Each row of a before or after table is a point. The points were changed in one or more steps. Then noise was added and the rows were shuffled. The steps act on columns, c1 being the first. Write out the steps. A step turns or swaps two columns, mirrors them in a line or flattens them onto one, adds a multiple of one to another, or multiplies or shifts one. Angles are multiples of 10 degrees, from the lower column toward the higher: turns from -170 to 170, lines from 10 to 170 but not 90. Use the fewest steps. Two steps may share a column if one is a turn and the other turns, adds or multiplies; they go together, in the order done. Otherwise the lowest column goes first.

Before, 11 rows:
[[-34  -6  -1]
 [ 38 -11  19]
 [  6   3   5]
 [-19 -28 -10]
 [-31  -6 -22]
 [-30 -60  10]
 [-23 -39   5]
 [ 43  -1  33]
 [-28  20 -13]
 [-24  11   9]
 [  4  31   4]]
After:
[[ 23 -18 -35]
 [ 30 -30 -52]
 [ 20   0 -32]
 [ 32  19 -14]
 [ 34  -1  -5]
 [ 23  -5  13]
 [ -7  -4   3]
 [ -4   8  31]
 [-44 -31  10]
 [ 29  18  15]
 [-37 -21  -3]]
Steps: multiply c1 by -1; turn c2 and c3 by 70 degrees

Before:
[[-37  16  -1   0]
 [ -2  12 -13  -1]
 [ -3   9  -5  42]
 [-16   7 -12 -17]
 [ 14 -18  44 -44]
 [ -5 -12 -35  13]
 [-20 -42  38 -18]
 [ 18 -17 -26  17]
 [-25  36  12 -34]
 [ 39 -35  44  37]
 [-37  16  36 -28]
 [ 18 -26 -24 -31]
 [  6 -34  24   3]
 [-16 -20   8  31]]
After (14 x 4):
[[ -2 -26 -32  -8]
 [ -7   5 -33 -27]
 [-41  18  23  29]
 [-41  -5   1  -2]
 [ 21  -7  15  60]
 [-40  -4   7  45]
 [  2 -13   7 -38]
 [ 22 -27 -15  19]
 [-18  -2  20  -1]
 [ 52 -10 -54  19]
 [  6 -47  -3  42]
 [ 27 -14  38  -7]
 [ 25  -5  -1 -32]
 [ -8   9   8 -12]]
Steps: turn c1 and c2 by 30 degrees; turn c3 and c4 by 120 degrees

Before:
[[-45 -12 -12 -10 -11  23]
 [ -1  21 -23   9  -7   6]
 [ -8   6  -7 -23  12 -13]
 [-43  29   6  -5  14   4]
 [-52  -6 -52 -13  12  17]
 [ 19  -1  25  41  32 -19]
 [ 26  -4  20  43  11 -46]
 [-53  42  -1  16   2  -3]
 [-13  -6 -29 -26   2  20]
 [ 23 -26   2  19   0 -55]
 [-51  40 -25 -10  38  13]]
After (11 x 6):
[[-50  35 -52  25  38  12]
 [-54  13  -1  43   1  -5]
 [-45   0  -6 -15 -11  23]
 [-12  16 -32 -21   4  18]
 [ 27 -35  13  26  12 -48]
 [ -3   7 -17  23  -8   6]
 [ -7  23 -15 -10  12 -12]
 [ 19 -32   2  27  32 -19]
 [-45  22  -3  19  14   4]
 [-53   8 -60 -12  12  17]
 [ 24 -33   3  -6   0 -54]]
Steps: turn c2 and c4 by 50 degrees; add -0.7 times c5 to c3

Before (13 x 8):
[[-13  16  -7   3   0   9   6  19]
 [ 11  -9  10  -4  -2 -13   6   9]
 [ -8   1  -8  13  10   0 -15  19]
 [  5  -6  -2  14  -8  -7  -1  -2]
 [  5 -17  21  -2  -1  -2   3   8]
 [ -7 -10 -10   5  -3  -5  10 -11]
 [ 12  14   5   0  -6 -10 -13 -13]
 [ -9   3  17   3  -6 -11  12 -11]
 [ 11  11  -8  -7  13  12   9   8]
 [ -1   3  16 -10 -12 -10  -3   4]
 [-15   9   4  -3  -6 -15  -4  12]
 [ -4   1  -1  11  19   3   0  12]
 [ 13   3   5  16   7 -12  -6   0]]
After:
[[  5   0  21   1   0   3   8   3]
 [  5   0  -2 -45  -8  -3  -2  -1]
 [ -9   0  17 -28  -6   7 -11  12]
 [-15   0   4 -22  -6  13  12  -4]
 [ 11   0  10 -16  -2  13   9   6]
 [ 11   0  -8  39  13  -5   8   9]
 [ -4   0  -2 -19  19 -10  11   0]
 [ 13   0   5 -60   7  -1   0  -6]
 [-13   0  -7  11   0  -9  19   6]
 [ 12   0   5 -19  -6   8 -13 -13]
 [ -7   0 -10 -21  -3   0 -11  10]
 [ -8   0  -8 -30   9  -8  20 -15]
 [ -1   0  16   4 -12  14   4  -3]]
Steps: multiply c2 by 0; turn c4 and c6 by -140 degrees; multiply c4 by 3; swap c7 and c8

Before (11 x 9):
[[ 11  23 -10 -21 -50  -8   4   3   8]
 [ -9  20   3   6  12  29 -12   1   4]
 [ -8  15  13 -20   4  13  15  24   4]
 [  8 -38  11 -29   8  18   0 -24  28]
 [-19  12  -4 -33  16   6  -9  -5  21]
 [ 16  -2 -19  -2  17 -31  15  -8  -7]
 [ -4  15 -12  -5 -57  -7   1  12  21]
 [-19  17  -4  -2  21  25  56  -7  -6]
 [  0  14 -10  12 -13 -60  -1   5  14]
 [ 32  18  -8   3  23 -17  25 -19  36]
 [-15 -12 -15 -25  23  30  -3  17  18]]
After:
[[-27  17   9  16 -28 -24 -16 -28 -33]
 [ 22  14  10  -1 -17 -56  25 -18   6]
 [-12  13 -14  -3 -19 -15 -31   6   7]
 [ 11  11  17  -3 -11  12  29 -16  -7]
 [ -7 -33 -22  38  -9   0  18  -2 -10]
 [-19  22  12  23  47  -4  -8  -9   4]
 [ -2  17   4  -3  13   1 -61   1 -19]
 [ 19   4 -19  31 -20   3  30  35  -3]
 [ -6  19   3  14  57  -1  -7   8 -16]
 [ 21  11   6  40 -13  10   6 -11  -2]
 [  8   0  19  19  -2 -15  13   4   7]]
Steps: turn c1 and c5 by -170 degrees; turn c2 and c3 by 50 degrees; add -1 times c3 to c8; turn c4 and c9 by -150 degrees; turn c6 and c7 by 90 degrees

Before, 13 rows:
[[ -9  10 -14  37 -30  -6  -7  -2 -30 -11  29]
 [  8 -14 -16  33 -29   1  52  -4  -5   9 -12]
 [ 15   2 -20  25 -14 -29  30  26   0  27  -5]
 [ 32 -11 -27 -22  16  16  11  -9  14   1 -10]
 [  3 -25 -44  -3  13   7   0   4   0  -2 -32]
 [-41  16  25  12 -15  18   2   4 -31  -8  14]
 [-37   8   0  12 -28  -6  15 -14 -15 -22  30]
 [ 31 -47 -23  -6   8  19  -2 -19   3  25 -23]
 [-10  28  -8   2   3   8 -13 -20 -49 -13  -6]
 [ -7  15 -37  -3  14  44 -14 -12 -15  12  -3]
 [  0 -15 -33 -13 -20 -17  37   5 -10  34  -5]
 [  1   8 -15 -10 -25  33 -10   8 -28 -10  -9]
 [ 24 -17 -43 -19  40  40  -6   6 -35  -2  -5]]
After, 13 rows:
[[ 23 -31 -15   1   1 -31  11  12 -23  -8  -9]
 [-35  21 -28  13  -3 -29   0  -7  11   2 -10]
 [ 10  12 -42  13 -53 -45  12  10 -10   1  -3]
 [ 11 -26  -2  -3  11  23 -20 -14 -20 -23  30]
 [ 52 -32  27  -9 -10   6  -6   9 -17  -7  17]
 [-18 -44  -7  -5 -38  -3  15 -22 -10 -13  -5]
 [-46  40 -21   2  -4 -31   2 -18 -24  26 -22]
 [ 10 -15 -38  -1 -22 -37  12 -13   6  11  -2]
 [  1  -2 -35  17   9  17 -29   4 -27  33  -4]
 [-11  -5 -17 -10  20  -6 -57  -4 -26   8 -12]
 [ -1 -37 -15 -26   3   9  -3  -2 -27 -11  28]
 [  8  26 -44   2 -10  -7  -1   1 -11  -1 -33]
 [ 12 -10 -18  -8   7  15 -38  27  -5  29  -2]]
Steps: turn c1 and c6 by -150 degrees; add 1.5 times c8 to c1; turn c5 and c9 by -140 degrees; turn c2 and c9 by 140 degrees; turn c4 and c7 by -160 degrees; multiply c4 by 0.7
